Every row gives one point. Each copy is the shape, with its points in the same order, turned, moved and blurred by noise. Is it also mirrored, or only turned?

Shape (8 x 2)
-46	43
-41	29
9	28
-14	13
39	-28
5	-13
-24	-27
26	18
Copy 1 (8 x 2)
24	57
29	39
-29	25
3	16
-33	-39
-6	-8
24	-17
-32	13
Copy 1 is: mirrored
Copy 2 (8 x 2)
-13	60
-12	45
34	28
7	21
43	-34
17	-11
-16	-14
47	12
Copy 2 is: only turned
Copy 3 (8 x 2)
-3	56
-5	43
32	13
4	14
24	-51
2	-20
-29	-12
40	-6
Copy 3 is: only turned

Shape (7 x 3)
-12	-4	-24
6	22	10
-29	15	-4
-27	-54	4
4	19	14
-28	24	11
41	-17	-15
Copy 1 (7 x 3)
-9	-4	-28
11	8	7
23	-26	-18
-43	-52	-10
8	6	16
34	-20	-1
-42	22	-1
Copy 1 is: mirrored
Copy 2 (7 x 3)
13	19	-21
-17	8	14
-10	40	-1
60	38	16
-15	7	16
-20	38	15
23	-28	-9
Copy 2 is: mirrored
Copy 3 (7 x 3)
-18	11	-24
-4	23	18
-41	7	-5
-12	-49	-22
-8	16	22
-42	18	14
39	4	-10
Copy 3 is: only turned

Shape (7 x 4)
-25	-12	-7	-2
-11	12	-14	-10
28	-22	23	-3
18	-25	-22	5
25	21	-31	7
-23	55	15	1
-33	-6	20	60
Copy 1 (7 x 4)
-11	-22	-2	-3
-14	4	-3	-17
45	5	5	-8
20	0	-31	-4
-5	42	-28	-11
-40	32	36	-10
-11	0	20	59
Copy 1 is: only turned
Copy 2 (7 x 4)
-1	-1	4	-16
4	24	-10	-15
48	7	29	5
43	-11	-14	-4
35	31	-33	9
-24	53	5	21
-21	-28	8	42
Copy 2 is: only turned

Shape (12 x 8)
14	-9	10	4	17	24	-15	-13
-4	18	24	-3	-17	20	10	4
8	7	-3	9	25	4	29	2
8	23	34	-14	-14	36	23	28
41	52	-1	-3	-3	-3	-17	13
-18	29	13	37	-25	22	24	9
10	-5	32	-16	3	6	6	16
6	-20	16	-15	17	11	-4	32
2	-3	-12	12	-22	2	-14	-27
-6	15	-10	-6	-11	32	-28	-17
-31	-6	-11	-14	-1	-16	20	40
-4	17	33	3	10	-27	14	13
Copy 1 (12 x 8)
-3	2	14	2	-8	0	30	15
5	9	25	-12	10	18	-11	-8
3	1	-9	8	37	-3	15	-2
24	0	27	-22	25	36	-17	9
30	45	-2	-4	2	-16	-21	29
-6	19	16	22	23	32	-26	-24
6	-17	24	-21	15	-3	-3	12
-8	-29	5	-19	11	2	1	30
-4	13	2	11	-27	-10	4	-23
-8	29	1	-12	-30	17	11	-2
-27	-21	-23	-25	27	-1	-30	-7
-11	5	25	-8	41	-26	-17	1
Copy 1 is: mirrored
Copy 2 (12 x 8)
15	-27	-14	5	-12	-17	-25	8
4	15	14	2	-35	-13	-13	25
4	-5	-17	9	-5	-37	14	21
2	15	11	-1	-36	-11	-14	60
47	46	-12	-4	-4	-27	-28	15
-6	23	27	42	-24	-7	13	22
10	-10	9	-22	-18	-20	-9	29
-2	-20	-2	-27	4	-5	-13	39
16	1	-1	12	-22	12	-3	-23
1	7	-20	11	-23	13	-37	-11
-29	14	2	-25	15	3	26	31
-2	11	27	-17	-1	-46	4	14
Copy 2 is: mirrored

Shape (14 x 9)
21	2	-10	-18	-4	13	-26	-28	52
25	29	-9	-14	29	4	55	-9	-16
-25	-12	1	24	-11	20	-7	-25	7
-41	17	-5	-10	-9	10	12	-14	6
0	-11	-15	-22	4	-12	-21	11	-6
7	-5	5	-2	-1	-22	48	-19	1
10	5	-4	6	2	18	19	-1	-2
0	45	11	-16	-6	-13	-23	9	-9
22	17	-4	-24	-21	4	7	-19	-1
23	-9	23	20	-15	13	-29	-19	-12
26	27	55	-18	19	22	29	-14	-16
-15	28	-5	-8	8	15	6	-30	-4
26	-7	-4	-12	-9	-8	10	30	-15
8	-11	-6	44	-1	18	-25	23	-9
Copy 1 (14 x 9)
-25	-10	12	8	9	20	-48	-17	32
-16	35	-2	18	7	11	0	17	-57
-17	-34	16	-1	19	12	23	-29	5
-38	2	5	-5	-5	4	34	-13	6
6	0	0	-30	5	-18	-7	4	9
-25	4	32	19	4	-22	3	1	-37
1	-2	10	12	8	15	7	2	-19
9	46	19	-21	-2	6	8	-19	16
-11	12	22	-4	-22	13	-19	-14	-13
22	-19	43	-15	22	21	-7	-32	-6
-13	36	56	-2	20	43	6	20	-36
-32	15	2	-9	8	23	13	-20	-12
30	3	19	-3	-12	-13	-4	19	-12
45	-25	5	3	28	9	18	-14	7
Copy 1 is: mirrored
Copy 2 (14 x 9)
11	4	15	-18	3	26	22	-6	55
13	32	2	-32	13	-23	44	-3	-37
-18	-12	4	25	7	26	5	-30	2
-46	8	8	0	20	2	14	-25	-2
-11	-5	-8	-19	-14	-15	-13	4	13
0	20	21	15	-4	-28	28	-5	-20
2	2	2	-5	5	10	21	-4	-17
-25	28	13	-38	8	7	-27	-7	-1
-12	4	26	-35	-19	-1	23	-16	5
19	-18	25	-1	-15	29	-18	-19	-7
14	6	47	-41	43	-1	8	0	-38
-16	9	11	-20	23	0	14	-36	-3
-5	4	2	-21	-24	-10	3	25	-20
7	-10	-19	8	-16	41	-15	5	-19
Copy 2 is: only turned
Copy 3 (14 x 9)
-12	-33	-21	-1	-4	41	-12	38	20
33	11	-22	29	45	-5	22	18	-31
-39	7	-29	-6	-11	11	26	-3	20
-24	11	-26	-19	11	4	45	35	-2
5	-6	7	-39	10	6	1	7	4
7	-27	-23	14	23	-29	37	7	-7
8	8	-12	13	15	10	23	5	5
-9	12	29	-9	-7	3	6	42	-23
10	-19	-4	4	-2	20	21	22	-20
-24	-9	10	9	-22	18	3	-25	-1
-17	-7	20	47	41	20	29	9	-36
-17	14	-30	1	11	14	23	29	-21
31	-4	26	-10	12	-2	21	-1	6
-8	29	9	-3	-13	4	2	-24	37
Copy 3 is: mirrored
Copy 4 (14 x 9)
26	-15	-30	-30	-22	37	13	-22	31
28	37	16	-4	19	-12	26	-35	-31
-24	-16	-18	8	-28	6	-18	-21	3
-31	23	-26	0	-25	-5	15	-15	-3
5	-12	-3	-30	-14	-16	20	21	6
9	10	21	13	-17	-22	29	-39	2
12	9	0	7	-3	5	3	-12	-12
18	33	-28	-22	-11	-30	-4	11	22
30	22	-2	-15	-35	1	13	-12	4
19	-11	8	-7	-26	0	-43	-3	16
16	60	34	-9	12	6	-17	-27	13
-7	24	-23	-20	-14	-2	0	-28	-10
29	1	19	6	-8	-16	19	25	1
9	-31	-13	16	2	-6	-33	24	-5
Copy 4 is: only turned

Shape (17 x 11)
0	13	-1	-12	22	11	-12	-15	1	-9	-12
-35	-10	22	-7	3	-10	-19	-8	1	23	-6
-12	1	5	-13	-3	-18	25	18	-20	-1	12
-38	45	-16	16	-4	6	-13	18	-21	-13	25
19	3	-2	-2	-20	-28	-28	28	-46	-7	-15
-2	-25	-2	9	-6	-23	6	-15	-36	8	-13
10	7	3	-16	-13	-6	-26	-7	3	-19	-22
-6	8	55	16	-12	28	-18	26	26	37	18
-11	19	-2	4	-5	0	6	8	-24	12	-16
56	19	-49	27	-24	16	-10	-28	-5	8	12
17	10	-27	1	5	-24	20	24	20	-7	17
27	8	5	24	10	-10	21	-34	11	-16	13
14	-4	-17	7	31	25	-5	12	2	3	1
3	8	15	22	2	2	1	16	43	4	16
35	-10	-6	0	21	13	4	9	13	-6	13
-1	7	-6	14	4	-28	4	28	19	3	-8
3	40	5	-7	8	-2	-34	17	11	21	7
Copy 1 (17 x 11)
-6	-5	-13	-4	-7	18	-24	-12	0	2	-26
-26	-17	12	-1	4	-7	-10	-24	-20	9	10
8	17	-3	-31	21	2	18	-13	-23	-4	-5
2	39	-44	-1	-9	17	-11	-29	-39	-4	20
21	36	29	-6	-19	4	-3	13	-50	5	-17
9	-8	17	-12	-16	-10	26	-19	-32	12	-26
-4	9	9	-8	-24	-2	-28	12	-4	-9	-19
-12	9	22	22	11	29	-2	-6	24	11	57
-11	25	-5	-12	-10	12	10	-15	-20	17	-9
51	31	-26	25	-47	-11	6	-3	25	27	-32
21	28	-25	6	28	-7	16	9	2	-18	-23
25	1	-6	7	-14	4	17	-31	26	-26	-30
15	-8	-25	13	4	33	2	6	0	14	-21
-2	7	-9	25	13	9	10	-1	22	-21	16
31	-7	-9	7	12	23	5	9	15	-1	-21
-10	22	-5	16	18	-3	17	8	-13	-16	-12
-5	35	-2	24	12	12	-35	-8	-1	12	3
Copy 1 is: only turned
Copy 2 (17 x 11)
-4	32	17	-23	12	-8	-6	-15	-7	8	12
-40	-12	19	-9	5	8	0	-23	-17	25	16
-29	16	-2	-1	-17	8	31	11	-10	-5	20
-40	49	9	21	-37	-1	-33	-3	-13	4	14
-11	0	17	-20	-37	-38	1	34	-39	7	19
-4	-5	-11	-5	-6	-14	22	-5	-47	5	15
-3	2	18	-35	-9	-21	-12	-3	-3	-2	-3
-8	-12	44	6	-28	37	-4	-7	23	60	16
-21	28	8	-3	-16	-3	13	-1	-29	22	-2
43	29	-35	7	-29	-51	-11	-9	8	31	-2
-13	21	-9	19	0	-20	15	29	26	-4	7
28	16	3	20	0	-19	20	-28	11	-12	9
14	36	1	-4	17	2	-9	13	-2	25	19
-1	3	21	24	1	13	-5	2	32	20	2
26	20	1	-6	9	-2	7	15	20	10	24
-20	4	16	22	6	-12	6	24	6	5	-6
-28	24	34	-7	-12	-24	-16	1	17	41	17
Copy 2 is: only turned

Shape (16 x 12)
37	16	0	34	-3	-10	21	3	15	-6	2	13
6	17	13	35	-10	26	-1	2	40	-3	-30	16
-2	0	-9	-10	6	-1	4	2	-19	8	-25	26
-5	-23	-4	12	9	5	4	0	-16	8	-21	-6
-9	1	-33	-9	-5	-24	-37	-21	5	-7	-28	-16
-4	29	6	32	-5	11	23	-13	12	-20	4	13
24	18	34	14	2	19	1	-24	20	9	-10	12
11	34	2	4	15	17	16	-20	25	-1	-20	18
-8	10	16	0	-7	-26	3	0	18	-17	-1	7
10	7	-1	15	-11	15	-2	-16	23	-27	6	-4
16	15	7	4	-19	4	1	-5	2	-37	-22	-18
-12	0	-22	-20	8	-2	1	22	-9	35	-36	-20
-10	8	-12	0	24	-11	-30	19	-30	6	-31	-9
-10	3	-25	-18	-16	-5	-24	6	-20	27	-49	7
-2	-2	-25	-18	-8	-7	-32	18	-8	-25	15	-11
-17	17	-21	-9	-19	-15	-30	-3	-21	19	-14	-18
Copy 1 (16 x 12)
28	27	5	8	-35	-4	15	21	19	5	-21	-3
-7	18	-6	4	-14	28	3	27	59	-7	-18	8
2	22	-12	-6	3	-4	-29	1	-6	-4	0	25
4	-3	-4	11	23	3	-11	18	-7	5	-13	19
-2	-25	-24	35	-6	-2	-41	4	6	-32	0	-5
8	33	-6	23	-13	15	30	-8	28	-3	-8	14
3	29	17	15	-4	8	-3	-7	49	18	-18	5
13	38	-18	1	-8	9	-7	-21	49	-8	-17	5
-11	17	20	11	-17	0	2	-3	8	-30	-15	0
21	1	9	28	-12	13	16	3	35	-11	1	4
26	8	14	26	-19	40	-4	-2	14	-12	2	1
-7	-14	-34	-22	17	13	-36	1	-12	-3	-15	-2
-1	12	-22	12	21	16	-47	22	-25	-9	-3	-14
-16	-9	-37	-9	-11	7	-60	10	-7	0	9	13
15	-14	-1	16	0	3	-10	5	-7	-27	41	-23
-22	-13	-34	23	-13	3	-30	-1	-15	2	10	-8
Copy 1 is: only turned
Copy 2 (16 x 12)
41	-38	-8	7	-25	4	1	-7	13	-3	16	11
33	-36	-6	10	-9	25	-11	9	-2	-27	-36	13
-6	-8	-1	-11	6	0	4	18	-12	15	15	25
-13	-16	-3	13	4	0	8	-16	-25	10	6	3
-8	26	-13	12	-4	-37	-21	13	-16	-16	4	-3
38	-9	18	15	-29	24	-7	-10	8	1	-8	25
48	-30	14	-14	-3	6	-9	-1	-2	7	-22	-8
42	-24	28	2	-1	4	-14	16	-5	-15	-6	21
4	4	12	-4	-25	-8	6	-6	31	-4	-11	8
23	-7	5	2	-32	14	-25	-13	-1	-14	-1	-3
26	10	0	-6	-29	12	13	-6	-6	-28	11	-13
-27	-16	2	24	13	-14	20	38	-20	-3	13	-9
-11	14	-18	16	33	-6	10	13	-3	1	23	2
-20	5	-23	5	10	-21	9	43	-30	7	1	10
-17	25	-20	3	-21	6	-25	12	10	0	25	-20
-10	27	-16	26	-5	-18	4	27	-17	18	0	-7
Copy 2 is: mirrored
Copy 3 (16 x 12)
17	23	-20	-21	18	9	26	2	-8	29	-9	29
11	25	-22	20	-10	2	30	-20	3	-3	-29	37
1	19	-21	-17	-5	13	-24	-25	-14	2	-8	-5
7	-7	-6	-2	-3	19	-6	-10	-5	6	-24	-23
24	-5	-21	-2	-19	-50	-19	-13	8	2	2	-19
10	30	-17	5	26	11	29	-16	14	4	12	20
17	30	10	1	4	6	11	-28	10	16	-27	36
21	37	-26	-7	1	10	-2	-32	26	19	-12	29
2	14	-9	-23	0	-12	9	3	18	-18	8	19
20	-7	-12	10	17	-8	17	-20	14	8	7	31
48	-4	-22	-5	22	-4	7	-12	4	-19	-6	17
23	15	-14	-15	-49	12	-26	0	1	-3	-8	-32
16	16	-13	6	-14	-5	-42	19	-11	-8	-9	-22
16	15	-16	-10	-43	-15	-23	-28	-28	-13	-11	-24
15	-28	-19	5	-7	-13	-21	11	-7	-6	28	3
29	15	6	2	-24	-26	-13	-7	-14	-5	20	-29
Copy 3 is: only turned
Copy 4 (16 x 12)
-19	2	-6	21	5	-36	38	-7	15	-26	-21	-3
-35	9	19	24	-19	-4	30	5	28	-15	-21	34
-3	-17	-7	-6	-8	-12	-3	21	8	20	-27	5
-15	-7	5	18	-3	-5	-8	1	13	31	-8	-16
-26	-9	-30	12	-50	18	8	12	-16	14	-13	-26
-36	10	10	0	18	-10	36	0	-4	-11	-11	17
-22	3	4	-2	-6	-3	9	-15	34	-29	-4	20
-23	-3	-3	-8	2	13	31	2	25	-18	-31	13
-18	18	4	-12	-24	-22	27	16	0	-6	-5	-12
-35	-7	17	13	-8	1	25	2	-5	-26	2	-5
-28	2	22	3	-27	-9	13	-16	-18	-16	-26	-15
27	12	-8	19	-26	18	0	7	6	39	-29	-11
-14	20	-14	14	-16	1	-30	22	0	26	-39	-19
10	-12	-21	16	-46	3	-13	13	-7	33	-33	13
-4	0	1	20	-21	-1	-8	35	-36	-13	2	-31
-2	13	-28	13	-38	10	-9	4	-32	19	-12	-2
Copy 4 is: only turned

Shape (18 x 12)
-37	12	19	-16	-7	-19	-7	-23	8	-15	-9	1
21	-10	-16	12	4	4	39	14	-11	18	32	-14
-7	-6	36	-23	11	14	-4	-32	5	0	-23	2
-17	30	27	-26	-9	17	-15	-5	3	12	-26	14
-22	11	47	7	-8	-3	12	-29	-8	13	-6	12
31	-34	-27	7	5	-18	24	3	-11	33	32	19
-5	7	44	-22	-16	-22	-8	-6	18	19	-17	-1
26	14	21	28	25	-19	-28	2	-14	-20	10	-11
27	-27	-19	24	-12	-1	55	23	5	18	41	22
-12	8	26	-17	8	-7	-3	-18	20	-4	-3	-21
-20	1	7	-6	-18	-5	-12	-17	0	10	-6	7
17	-14	2	28	16	-11	6	13	8	-22	-16	4
-9	7	15	6	-23	0	-1	-25	14	26	-28	-18
17	-34	-13	6	-12	-13	48	-5	-13	36	12	12
14	-25	-7	30	9	5	-14	6	-10	-12	15	-12
-5	-14	5	35	39	-4	-12	14	14	13	15	-1
10	22	-11	20	34	-15	1	-10	2	1	-9	-3
3	10	26	-4	-18	6	-8	-41	32	2	4	16
Copy 1 (18 x 12)
-26	13	9	10	-21	-31	-21	13	22	-9	8	14
34	-13	-8	-8	13	8	34	-25	-16	-5	19	-3
1	-11	17	2	-16	-28	-13	40	12	-37	2	7
-10	10	10	-17	-17	-6	-31	43	0	-16	-17	21
-9	18	25	-20	-12	-14	-16	13	25	-38	11	-5
53	-17	9	-1	16	-2	38	-20	12	16	-6	-9
7	26	-2	-3	-30	-9	-17	43	27	-11	-1	-5
12	23	-7	31	51	-12	-16	13	17	-13	30	11
29	-9	16	-6	11	38	59	-25	1	10	16	-15
-6	-2	-9	5	-23	-21	-16	30	15	-19	26	8
-10	2	9	-5	-10	-16	-17	10	11	-4	-13	-3
-3	9	-2	35	25	1	35	23	12	-26	7	9
-8	0	-16	-4	-19	-2	-19	15	23	-38	-17	-11
43	-5	12	-14	-9	4	47	-25	13	-13	-9	-16
4	-6	-1	36	39	-10	15	-1	-9	-7	10	-20
-6	-4	-14	5	44	-10	22	24	22	7	22	-12
2	-1	-19	6	34	-5	2	6	28	-17	8	33
-6	-23	24	8	-24	13	-34	21	31	-17	11	-1
Copy 1 is: only turned
Copy 2 (18 x 12)
-49	-4	5	3	-7	-25	-29	12	19	-20	5	12
20	4	-28	7	28	4	-2	-33	-29	4	13	2
-30	-5	25	-8	-25	-14	-1	-4	18	7	-11	20
-11	-12	17	16	-12	-8	-13	25	42	1	-3	21
-21	32	17	15	-7	-24	-10	0	19	-18	-3	33
22	7	13	-1	40	10	-21	-30	-46	4	11	-15
-20	-9	33	13	5	-20	-2	-6	40	-26	5	6
-35	20	-15	-12	12	48	-6	-20	20	-22	-6	-4
40	-1	-11	14	37	7	-9	-27	-60	-22	13	11
-40	-15	0	4	-7	-14	-6	-21	24	-9	-3	12
-18	4	10	14	-7	-16	-28	11	9	-11	-4	-4
-20	-4	-10	-13	18	27	13	0	-19	-29	-22	3
-7	4	4	18	-4	-34	-7	-4	27	-15	-30	-4
30	14	10	-1	35	-25	-8	-22	-40	-2	5	1
-15	11	-18	-1	-4	31	1	-16	-22	-9	-7	-21
-36	7	-4	32	21	34	2	-19	-19	-4	-16	-4
-28	2	-17	-7	35	20	-19	-12	9	1	-30	10
-10	-8	23	11	-23	-8	-39	-18	16	-30	-18	21
Copy 2 is: only turned
Copy 3 (18 x 12)
13	26	42	-19	11	-7	-7	-8	-22	-16	2	-17
-11	-1	-20	-18	-28	-26	-11	4	16	33	23	24
35	16	7	-21	9	-16	-26	8	8	-31	0	-23
47	9	24	-35	15	27	-14	1	7	-10	-6	-13
33	19	42	-13	-4	-7	-22	-8	14	-25	17	9
-14	3	-23	-2	11	-45	7	16	34	26	24	37
48	21	20	-28	18	3	2	16	-11	-25	35	-3
16	-5	-26	4	3	-8	-27	-21	-37	-15	0	32
-42	-3	-14	-11	-19	-18	0	19	42	21	39	47
22	22	8	-27	6	-12	-24	-3	-19	-12	22	-20
15	12	25	-10	15	-6	5	-10	4	-8	5	-6
-13	-2	-12	17	-1	0	-24	24	-18	-13	10	14
41	24	17	3	-8	7	0	-8	8	-5	27	-22
-6	9	1	2	-14	-40	10	26	43	20	30	26
-15	-22	-22	12	-3	-21	-12	-13	-8	1	7	2
-6	-13	-5	9	28	-10	-45	-5	-6	10	35	15
11	18	-12	8	7	-7	-37	0	-16	22	0	11
14	45	2	-18	16	5	-12	-20	14	-35	18	-3
Copy 3 is: mirrored
